Every row gives one point. Each copy is the shape, with its points in the same order, turned, moved and blurred by noise. Some copies are also mirrored. Which?
In the rows, zero is written as 100.

Shape (8 x 2):
98, 88
45, 169
101, 112
92, 80
89, 84
85, 88
109, 80
100, 140
Copy 1 (8 x 2):
93, 109
147, 190
119, 116
84, 111
87, 116
89, 120
91, 96
142, 127
Copy 1 is: only turned
Copy 2 (8 x 2):
94, 100
195, 111
121, 117
100, 88
99, 87
113, 90
87, 101
137, 130
Copy 2 is: mirrored
Copy 3 (8 x 2):
99, 86
152, 174
86, 110
97, 84
110, 83
105, 91
80, 78
86, 133
Copy 3 is: mirrored
Copy 4 (8 x 2):
91, 116
65, 22
101, 93
83, 120
81, 116
80, 111
98, 131
107, 67
Copy 4 is: mirrored

Shape (6 x 3):
172, 67, 132
94, 137, 117
130, 87, 141
83, 83, 59
97, 139, 122
97, 143, 57
Copy 1 (6 x 3):
121, 22, 153
100, 129, 137
95, 66, 147
141, 108, 69
99, 128, 144
155, 144, 111
Copy 1 is: only turned
Copy 2 (6 x 3):
134, 154, 148
55, 108, 94
95, 117, 144
115, 78, 53
44, 110, 101
68, 126, 42
Copy 2 is: only turned
Copy 3 (6 x 3):
111, 97, 179
126, 151, 94
135, 105, 141
70, 98, 68
124, 149, 94
63, 158, 71
Copy 3 is: mirrored

Shape (9 x 4):
40, 84, 104, 47
144, 47, 141, 108
124, 140, 137, 93
141, 59, 100, 123
122, 96, 54, 126
45, 45, 122, 126
118, 125, 47, 74
47, 83, 48, 106
77, 108, 53, 95
Copy 1 (9 x 4):
74, 126, 70, 85
90, 77, 190, 78
164, 122, 139, 70
111, 50, 165, 104
140, 36, 119, 125
56, 115, 128, 145
153, 50, 78, 81
96, 74, 67, 141
131, 69, 73, 119
Copy 1 is: only turned
Copy 2 (9 x 4):
101, 89, 50, 45
92, 21, 119, 134
107, 77, 164, 77
101, 60, 113, 156
111, 118, 110, 153
36, 76, 57, 103
157, 129, 111, 110
86, 141, 51, 109
113, 134, 86, 107
Copy 2 is: only turned
Copy 3 (9 x 4):
61, 141, 143, 114
156, 82, 105, 158
153, 92, 129, 65
141, 79, 68, 135
105, 103, 38, 89
55, 67, 112, 141
114, 147, 64, 61
45, 118, 69, 96
74, 128, 70, 76
Copy 3 is: mirrored

Shape (12 x 6):
108, 135, 97, 81, 85, 76
88, 137, 104, 66, 92, 107
129, 178, 73, 66, 129, 132
111, 102, 131, 94, 71, 101
144, 97, 108, 88, 71, 28
103, 76, 116, 98, 125, 80
101, 72, 107, 77, 129, 136
30, 85, 62, 64, 58, 91
132, 103, 71, 109, 123, 96
107, 121, 71, 115, 114, 86
116, 114, 85, 97, 117, 124
109, 160, 114, 49, 98, 93
Copy 1 (12 x 6):
79, 110, 82, 108, 86, 87
75, 127, 86, 101, 90, 129
91, 195, 104, 89, 96, 106
96, 87, 66, 95, 109, 119
78, 63, 79, 84, 92, 44
93, 69, 128, 94, 109, 113
116, 97, 123, 72, 112, 154
86, 74, 88, 125, 16, 157
127, 116, 121, 91, 98, 85
110, 115, 122, 121, 87, 87
119, 131, 110, 93, 105, 119
49, 146, 80, 90, 99, 106
Copy 1 is: mirrored
Copy 2 (12 x 6):
104, 132, 100, 89, 105, 89
67, 121, 115, 93, 89, 80
57, 163, 150, 95, 117, 136
126, 96, 109, 115, 82, 81
169, 116, 87, 60, 119, 76
112, 67, 90, 103, 131, 85
71, 46, 122, 106, 104, 114
56, 76, 57, 44, 39, 70
103, 108, 90, 93, 119, 138
89, 122, 71, 94, 119, 123
81, 106, 111, 106, 102, 130
74, 144, 139, 97, 107, 69
Copy 2 is: only turned

Shape (14 x 8):
83, 26, 120, 78, 145, 81, 103, 66
102, 76, 154, 135, 71, 152, 115, 122
131, 110, 58, 108, 82, 108, 51, 109
97, 125, 54, 87, 100, 97, 111, 123
93, 51, 139, 75, 46, 78, 143, 51
97, 36, 75, 96, 79, 128, 82, 86
109, 117, 62, 90, 66, 83, 79, 115
98, 112, 152, 69, 47, 108, 89, 112
55, 60, 130, 114, 118, 102, 128, 67
87, 78, 94, 98, 101, 110, 73, 110
85, 65, 103, 107, 76, 97, 179, 129
148, 111, 113, 87, 112, 170, 130, 100
108, 130, 71, 40, 51, 119, 119, 67
76, 37, 108, 81, 92, 107, 101, 93
Copy 1 (14 x 8):
95, 42, 80, 140, 74, 41, 99, 136
36, 116, 137, 73, 51, 106, 107, 114
104, 99, 62, 105, 94, 149, 76, 66
132, 111, 61, 68, 104, 110, 116, 91
73, 104, 94, 103, 29, 5, 101, 78
63, 80, 49, 110, 51, 104, 86, 107
109, 125, 60, 80, 98, 114, 79, 55
54, 102, 113, 44, 90, 68, 82, 65
65, 94, 93, 124, 79, 45, 131, 130
74, 89, 68, 102, 98, 102, 88, 110
109, 137, 93, 64, 38, 52, 123, 137
93, 67, 112, 53, 44, 133, 163, 79
103, 100, 44, 60, 64, 76, 133, 22
67, 78, 66, 103, 69, 57, 94, 118
Copy 1 is: only turned
Copy 2 (14 x 8):
89, 34, 113, 126, 78, 128, 38, 108
121, 59, 118, 121, 64, 86, 172, 101
77, 123, 50, 109, 134, 115, 130, 91
81, 137, 105, 66, 117, 117, 108, 103
155, 48, 94, 85, 48, 92, 70, 63
108, 61, 59, 108, 85, 152, 111, 113
82, 128, 64, 76, 109, 110, 112, 77
104, 80, 104, 93, 74, 95, 140, 28
109, 73, 134, 127, 42, 116, 75, 115
70, 90, 91, 115, 86, 129, 112, 97
120, 73, 129, 44, 55, 89, 109, 130
141, 83, 144, 111, 147, 117, 150, 103
146, 126, 95, 67, 114, 138, 102, 40
95, 50, 95, 100, 63, 136, 93, 99
Copy 2 is: mirrored
Copy 3 (14 x 8):
37, 92, 113, 157, 134, 94, 88, 126
143, 101, 146, 123, 94, 115, 148, 152
131, 60, 53, 77, 98, 133, 78, 134
90, 94, 35, 83, 86, 140, 131, 116
70, 97, 145, 147, 44, 88, 100, 88
88, 33, 102, 139, 92, 126, 91, 146
106, 70, 51, 67, 76, 117, 102, 107
111, 97, 147, 62, 73, 114, 115, 106
79, 103, 118, 161, 122, 109, 134, 90
102, 68, 93, 101, 121, 115, 110, 133
80, 97, 92, 146, 48, 101, 180, 132
104, 129, 107, 114, 82, 175, 111, 171
82, 92, 87, 76, 35, 173, 89, 90
67, 61, 122, 133, 106, 107, 113, 125
Copy 3 is: mirrored

Shape (12 x 9):
67, 97, 95, 154, 39, 85, 42, 59, 67
139, 85, 100, 127, 114, 68, 79, 59, 87
129, 140, 127, 82, 86, 107, 131, 114, 79
31, 109, 73, 90, 139, 138, 62, 115, 136
86, 98, 40, 167, 62, 96, 80, 94, 104
30, 98, 102, 56, 40, 127, 135, 166, 126
139, 160, 135, 90, 102, 108, 43, 135, 86
136, 79, 134, 62, 115, 138, 63, 104, 128
68, 135, 130, 115, 78, 165, 123, 146, 132
116, 172, 124, 88, 115, 157, 151, 118, 116
116, 123, 80, 72, 33, 79, 84, 65, 106
117, 63, 44, 126, 129, 179, 134, 82, 44
Copy 1 (12 x 9):
88, 117, 139, 152, 71, 158, 38, 93, 93
166, 107, 117, 158, 86, 83, 79, 104, 92
100, 107, 91, 111, 128, 77, 130, 144, 49
84, 91, 71, 31, 64, 90, 49, 87, 137
119, 57, 110, 132, 80, 160, 82, 73, 118
42, 31, 79, 49, 95, 108, 82, 152, 47
128, 163, 63, 91, 141, 109, 84, 157, 83
157, 111, 126, 40, 111, 63, 78, 153, 85
70, 85, 98, 48, 74, 133, 137, 159, 100
85, 114, 66, 66, 101, 80, 177, 131, 82
131, 98, 104, 121, 86, 119, 68, 88, 16
97, 70, 170, 99, 138, 60, 134, 63, 132
Copy 1 is: only turned
Copy 2 (12 x 9):
88, 84, 79, 45, 110, 147, 92, 22, 18
114, 98, 81, 67, 126, 70, 71, 39, 90
127, 119, 86, 94, 101, 90, 144, 116, 90
52, 50, 158, 124, 84, 144, 81, 96, 98
64, 100, 85, 49, 81, 152, 97, 19, 102
120, 46, 135, 108, 30, 160, 185, 109, 87
109, 114, 106, 46, 117, 94, 83, 157, 71
158, 64, 119, 98, 122, 111, 64, 122, 111
112, 120, 152, 106, 93, 170, 150, 114, 103
108, 155, 119, 140, 97, 116, 136, 139, 117
132, 95, 55, 79, 45, 108, 89, 71, 53
69, 73, 36, 136, 160, 142, 123, 60, 153
Copy 2 is: mirrored
Copy 3 (12 x 9):
67, 111, 174, 111, 62, 104, 107, 44, 101
100, 86, 90, 85, 111, 107, 158, 51, 104
105, 129, 64, 66, 117, 79, 86, 91, 53
51, 79, 101, 147, 136, 141, 70, 152, 133
83, 121, 119, 111, 40, 133, 120, 87, 135
128, 92, 115, 91, 83, 101, 15, 177, 76
77, 110, 50, 131, 130, 68, 61, 44, 82
105, 63, 51, 108, 150, 142, 77, 72, 63
47, 90, 73, 97, 74, 115, 36, 142, 57
42, 125, 28, 51, 127, 101, 63, 125, 55
124, 123, 116, 53, 107, 111, 59, 54, 134
95, 158, 88, 98, 109, 187, 163, 141, 68
Copy 3 is: mirrored

Shape (15 x 11):
89, 60, 17, 100, 160, 73, 53, 107, 107, 72, 81
96, 96, 92, 136, 76, 70, 120, 122, 100, 122, 63
122, 111, 73, 107, 101, 92, 97, 108, 120, 119, 77
99, 94, 103, 133, 141, 66, 108, 73, 69, 107, 89
25, 116, 98, 97, 98, 93, 108, 118, 153, 106, 75
124, 95, 76, 136, 160, 64, 113, 94, 119, 46, 91
108, 116, 45, 128, 53, 133, 100, 82, 143, 127, 65
84, 83, 90, 97, 138, 164, 94, 109, 67, 80, 73
97, 116, 115, 127, 64, 74, 97, 74, 109, 83, 99
126, 58, 102, 134, 70, 124, 78, 115, 157, 127, 70
109, 109, 111, 133, 76, 79, 82, 94, 73, 72, 80
58, 77, 103, 83, 98, 133, 110, 96, 124, 78, 70
111, 74, 102, 122, 57, 81, 101, 118, 109, 108, 125
98, 124, 86, 116, 60, 90, 66, 118, 109, 119, 106
115, 87, 102, 65, 73, 76, 59, 97, 70, 75, 75
Copy 1 (15 x 11):
66, 56, 5, 106, 168, 79, 84, 111, 152, 94, 107
83, 91, 107, 88, 117, 110, 102, 159, 106, 117, 85
97, 112, 71, 85, 112, 91, 92, 129, 114, 118, 65
70, 82, 100, 149, 134, 83, 109, 110, 88, 104, 78
45, 76, 111, 84, 69, 128, 70, 123, 160, 106, 71
100, 65, 73, 134, 147, 96, 144, 88, 153, 121, 75
120, 116, 44, 83, 82, 148, 83, 145, 108, 139, 55
80, 100, 77, 82, 133, 134, 71, 60, 102, 64, 93
90, 113, 86, 135, 68, 107, 132, 131, 113, 112, 103
152, 64, 64, 80, 72, 121, 87, 152, 112, 88, 64
85, 124, 89, 124, 111, 110, 142, 132, 100, 82, 120
66, 65, 81, 74, 67, 138, 81, 86, 118, 92, 90
129, 81, 91, 105, 84, 85, 104, 138, 104, 125, 137
104, 136, 76, 103, 84, 101, 83, 150, 127, 102, 109
74, 109, 51, 83, 90, 67, 129, 118, 92, 77, 134
Copy 1 is: only turned
Copy 2 (15 x 11):
126, 121, 99, 115, 171, 131, 26, 131, 184, 103, 115
128, 56, 45, 103, 144, 79, 95, 104, 113, 85, 93
138, 76, 97, 126, 133, 105, 84, 118, 106, 103, 86
131, 75, 93, 82, 132, 98, 65, 93, 121, 64, 146
63, 76, 62, 173, 124, 97, 72, 72, 124, 90, 85
114, 83, 130, 98, 166, 92, 30, 118, 150, 45, 97
141, 50, 84, 169, 112, 122, 139, 133, 135, 100, 82
87, 119, 100, 98, 158, 174, 108, 97, 108, 76, 122
107, 73, 84, 104, 80, 80, 90, 117, 125, 53, 90
123, 15, 77, 111, 121, 148, 93, 115, 123, 122, 51
116, 95, 64, 84, 105, 100, 76, 134, 105, 41, 89
72, 91, 86, 123, 126, 143, 101, 68, 137, 87, 80
97, 52, 73, 76, 105, 80, 95, 130, 122, 111, 89
108, 78, 68, 130, 96, 93, 84, 149, 101, 111, 91
127, 128, 66, 77, 94, 114, 77, 107, 121, 94, 71
Copy 2 is: only turned
Copy 3 (15 x 11):
135, 78, 65, 106, 114, 57, 73, 89, 139, 63, 189
106, 94, 111, 120, 87, 67, 111, 104, 149, 83, 62
134, 86, 79, 114, 97, 98, 93, 101, 139, 102, 86
134, 93, 124, 125, 146, 53, 107, 74, 102, 88, 96
48, 81, 93, 78, 128, 110, 103, 102, 168, 98, 94
152, 99, 123, 104, 122, 75, 71, 32, 152, 88, 132
98, 70, 35, 141, 64, 119, 96, 83, 140, 112, 67
91, 108, 113, 157, 117, 125, 60, 103, 86, 78, 137
97, 94, 97, 80, 96, 74, 93, 58, 105, 106, 57
106, 64, 105, 128, 41, 90, 90, 108, 136, 152, 98
113, 106, 111, 103, 92, 54, 66, 75, 96, 87, 70
60, 75, 120, 102, 97, 134, 87, 92, 114, 90, 120
112, 121, 107, 88, 59, 74, 121, 90, 112, 117, 83
100, 116, 56, 93, 86, 73, 88, 109, 118, 118, 66
120, 84, 100, 66, 85, 77, 61, 116, 71, 69, 95
Copy 3 is: only turned
Copy 4 (15 x 11):
107, 94, 46, 119, 82, 153, 82, 109, 168, 23, 128
81, 80, 80, 98, 62, 102, 109, 89, 62, 81, 83
97, 94, 67, 102, 75, 97, 113, 108, 115, 100, 94
76, 38, 95, 101, 101, 119, 81, 74, 114, 96, 127
84, 137, 109, 79, 79, 81, 77, 64, 117, 50, 58
105, 47, 93, 101, 99, 90, 78, 137, 132, 42, 142
110, 142, 78, 98, 17, 82, 137, 94, 108, 109, 109
142, 104, 94, 121, 133, 117, 123, 49, 120, 74, 131
85, 97, 128, 99, 68, 105, 71, 111, 85, 112, 113
150, 97, 108, 79, 35, 124, 141, 106, 107, 96, 65
99, 81, 109, 133, 86, 120, 77, 109, 72, 108, 121
136, 130, 111, 73, 101, 106, 89, 58, 106, 67, 106
83, 105, 117, 84, 78, 141, 120, 130, 76, 98, 94
75, 128, 101, 127, 67, 119, 110, 115, 96, 115, 76
122, 116, 75, 116, 109, 153, 61, 110, 84, 118, 109
Copy 4 is: only turned

Shape (18 x 12):
110, 123, 54, 143, 95, 58, 88, 86, 127, 86, 82, 98
143, 112, 52, 134, 115, 117, 116, 149, 114, 132, 135, 100
115, 78, 108, 150, 132, 116, 95, 63, 66, 59, 47, 121
97, 71, 130, 115, 72, 83, 132, 67, 78, 141, 63, 106
98, 145, 90, 79, 110, 91, 111, 115, 106, 103, 36, 105
108, 111, 86, 148, 68, 142, 123, 75, 102, 106, 99, 100
76, 88, 91, 118, 90, 52, 77, 136, 84, 122, 41, 69
127, 127, 96, 96, 59, 59, 119, 118, 87, 92, 121, 107
132, 87, 91, 133, 95, 96, 94, 103, 76, 89, 71, 137
131, 94, 89, 57, 72, 110, 98, 121, 95, 77, 136, 146
80, 90, 51, 73, 74, 73, 45, 95, 87, 120, 85, 65
129, 152, 118, 134, 88, 141, 102, 68, 123, 120, 85, 91
86, 76, 106, 85, 113, 43, 130, 98, 80, 116, 80, 121
141, 93, 71, 95, 91, 130, 149, 138, 116, 98, 55, 48
133, 131, 57, 72, 87, 84, 112, 32, 78, 136, 150, 78
150, 127, 117, 117, 114, 145, 142, 138, 74, 80, 93, 131
73, 114, 91, 88, 101, 84, 152, 142, 122, 80, 147, 119
97, 94, 109, 135, 101, 72, 102, 99, 127, 137, 113, 73
Copy 1 (18 x 12):
120, 96, 89, 128, 60, 65, 89, 113, 121, 117, 66, 66
81, 111, 126, 147, 72, 91, 30, 129, 66, 121, 112, 102
139, 85, 72, 158, 118, 101, 125, 93, 101, 64, 52, 137
152, 35, 127, 123, 117, 122, 116, 86, 113, 109, 112, 108
101, 108, 118, 96, 98, 133, 134, 128, 89, 108, 69, 64
96, 71, 86, 153, 63, 119, 86, 77, 113, 90, 121, 102
145, 91, 118, 95, 120, 101, 100, 164, 153, 125, 91, 96
120, 110, 126, 114, 76, 66, 119, 96, 90, 140, 140, 89
132, 98, 105, 146, 91, 100, 112, 102, 97, 120, 77, 136
84, 107, 112, 88, 66, 80, 113, 81, 58, 147, 117, 154
131, 95, 61, 51, 102, 98, 73, 131, 129, 147, 104, 101
103, 103, 114, 126, 73, 138, 79, 58, 104, 63, 101, 76
132, 50, 128, 105, 135, 74, 125, 119, 83, 138, 88, 98
116, 89, 113, 114, 60, 130, 95, 174, 63, 67, 128, 100
129, 76, 59, 86, 92, 85, 56, 53, 49, 131, 141, 59
86, 126, 134, 166, 96, 119, 121, 99, 48, 83, 113, 129
41, 73, 139, 114, 87, 48, 113, 119, 72, 130, 125, 94
119, 62, 135, 112, 99, 73, 56, 105, 124, 96, 106, 83
Copy 1 is: mirrored
Copy 2 (18 x 12):
119, 70, 98, 153, 79, 70, 82, 104, 118, 89, 101, 66
134, 90, 70, 99, 101, 95, 106, 162, 128, 79, 152, 112
155, 79, 139, 116, 145, 100, 124, 106, 101, 139, 56, 40
68, 88, 118, 78, 139, 50, 134, 97, 85, 99, 74, 67
84, 143, 119, 120, 90, 111, 102, 87, 142, 101, 84, 68
129, 90, 62, 109, 144, 72, 97, 118, 100, 97, 71, 106
48, 64, 137, 104, 101, 116, 74, 99, 111, 99, 113, 48
115, 108, 116, 82, 68, 65, 80, 114, 90, 52, 100, 96
128, 88, 146, 117, 115, 94, 115, 130, 95, 98, 83, 84
143, 102, 124, 67, 63, 102, 128, 114, 96, 63, 82, 141
62, 44, 104, 93, 46, 114, 79, 94, 104, 120, 86, 94
125, 112, 85, 107, 137, 48, 86, 96, 156, 119, 78, 113
82, 105, 132, 76, 83, 81, 144, 93, 87, 86, 112, 47
92, 112, 75, 78, 117, 124, 97, 153, 166, 62, 71, 64
115, 97, 56, 68, 32, 26, 105, 124, 103, 133, 78, 106
163, 153, 119, 75, 142, 105, 112, 142, 123, 82, 96, 96
138, 122, 74, 79, 79, 106, 121, 79, 94, 33, 138, 93
97, 51, 87, 83, 112, 57, 102, 90, 127, 86, 131, 75
Copy 2 is: mirrored
Copy 3 (18 x 12):
100, 96, 101, 139, 117, 48, 127, 66, 119, 101, 115, 68
132, 65, 63, 130, 113, 93, 96, 132, 78, 88, 148, 86
100, 100, 170, 66, 133, 90, 114, 74, 87, 71, 90, 33
62, 86, 98, 45, 93, 93, 136, 81, 94, 93, 64, 101
99, 119, 101, 123, 87, 55, 73, 95, 85, 90, 48, 80
121, 82, 93, 100, 91, 136, 127, 71, 104, 87, 101, 64
28, 89, 120, 117, 106, 55, 92, 118, 105, 132, 84, 83
89, 117, 97, 126, 96, 77, 117, 96, 114, 61, 113, 140
104, 91, 143, 95, 128, 87, 110, 85, 78, 88, 108, 89
139, 150, 105, 91, 127, 107, 82, 108, 107, 76, 125, 145
60, 157, 96, 114, 101, 76, 111, 117, 115, 163, 113, 85
110, 96, 78, 103, 60, 111, 97, 49, 77, 72, 108, 51
67, 115, 98, 65, 135, 49, 116, 116, 102, 79, 69, 109
135, 72, 109, 103, 49, 79, 84, 147, 123, 100, 85, 74
113, 172, 48, 93, 77, 87, 177, 107, 88, 83, 129, 86
136, 83, 128, 101, 97, 118, 70, 110, 66, 26, 95, 94
107, 113, 51, 119, 141, 90, 76, 119, 150, 42, 92, 115
61, 78, 57, 88, 102, 72, 110, 86, 113, 94, 129, 74
Copy 3 is: mirrored
Copy 4 (18 x 12):
95, 132, 92, 105, 53, 53, 90, 74, 60, 83, 93, 120
85, 134, 97, 92, 111, 54, 107, 159, 117, 60, 85, 101
128, 87, 85, 141, 59, 145, 118, 71, 72, 66, 49, 109
130, 109, 141, 105, 113, 131, 137, 79, 59, 135, 97, 98
107, 131, 137, 84, 111, 106, 56, 55, 72, 57, 90, 95
65, 135, 95, 91, 82, 125, 146, 103, 78, 83, 87, 102
137, 133, 125, 108, 75, 96, 40, 93, 67, 130, 95, 75
102, 102, 109, 83, 107, 79, 98, 115, 44, 69, 150, 101
120, 98, 110, 111, 73, 119, 104, 115, 63, 68, 75, 130
78, 54, 112, 58, 110, 110, 89, 130, 81, 57, 129, 137
117, 117, 75, 50, 74, 94, 46, 85, 87, 143, 114, 110
76, 165, 105, 109, 93, 127, 136, 73, 106, 62, 115, 118
133, 68, 132, 106, 129, 83, 91, 76, 57, 114, 89, 96
113, 128, 143, 55, 71, 98, 106, 106, 120, 54, 85, 38
110, 113, 47, 39, 133, 70, 147, 71, 89, 96, 136, 124
99, 103, 117, 111, 124, 135, 117, 128, 87, 5, 86, 90
41, 67, 121, 100, 133, 57, 85, 112, 68, 71, 113, 74
95, 128, 112, 128, 97, 68, 110, 98, 103, 129, 117, 97
Copy 4 is: only turned
